Each row is a point. The ring and each string are closed loops that go straight from each point to the next, and from the last back to the first. Before rounding, they use only three directions, however many columns there are. Count how often each string passes through the ring. Passing back the other way cancels.

Ring (6 x 4)
[[ 3.41  0.99 -2.48 -0.29]
 [ 1.41  3.33 -1.01 -0.22]
 [-0.73  2.59  0.31 -0.72]
 [-1.42 -0.93  0.72 -1.48]
 [ 0.78 -2.69 -0.19 -1.44]
 [ 3.04 -1.58 -1.84 -0.83]]
String (21 x 4)
[[ 0.77 -0.43 -1.24 -0.99]
 [ 1.76 -0.50 -0.03 -0.89]
 [ 3.91 -2.15  0.24 -0.87]
 [ 4.77 -2.21 -2.02 -0.68]
 [ 3.66 -0.82 -4.19 -0.52]
 [ 2.47  0.37 -3.99 -0.49]
 [ 1.16  0.60 -2.19 -0.71]
 [ 2.69  1.41 -0.71 -0.38]
 [ 1.56  1.33 -1.27 -0.55]
 [ 2.49  2.42  0.41 -0.27]
 [ 1.84  4.43  0.31  0.01]
 [-0.08  4.64 -0.47 -0.23]
 [-1.18  2.87 -1.42 -0.68]
 [-0.39  1.32 -0.85 -0.86]
 [ 0.60  0.53 -0.47 -0.87]
 [-0.94  0.48 -1.13 -1.09]
 [ 0.48  0.18  0.21 -0.97]
 [-0.56 -1.10  2.35 -1.44]
 [-1.61 -3.18  2.13 -1.97]
 [-1.12 -3.95  0.39 -1.98]
 [-0.37 -2.24 -2.03 -1.47]]
Times through: 3
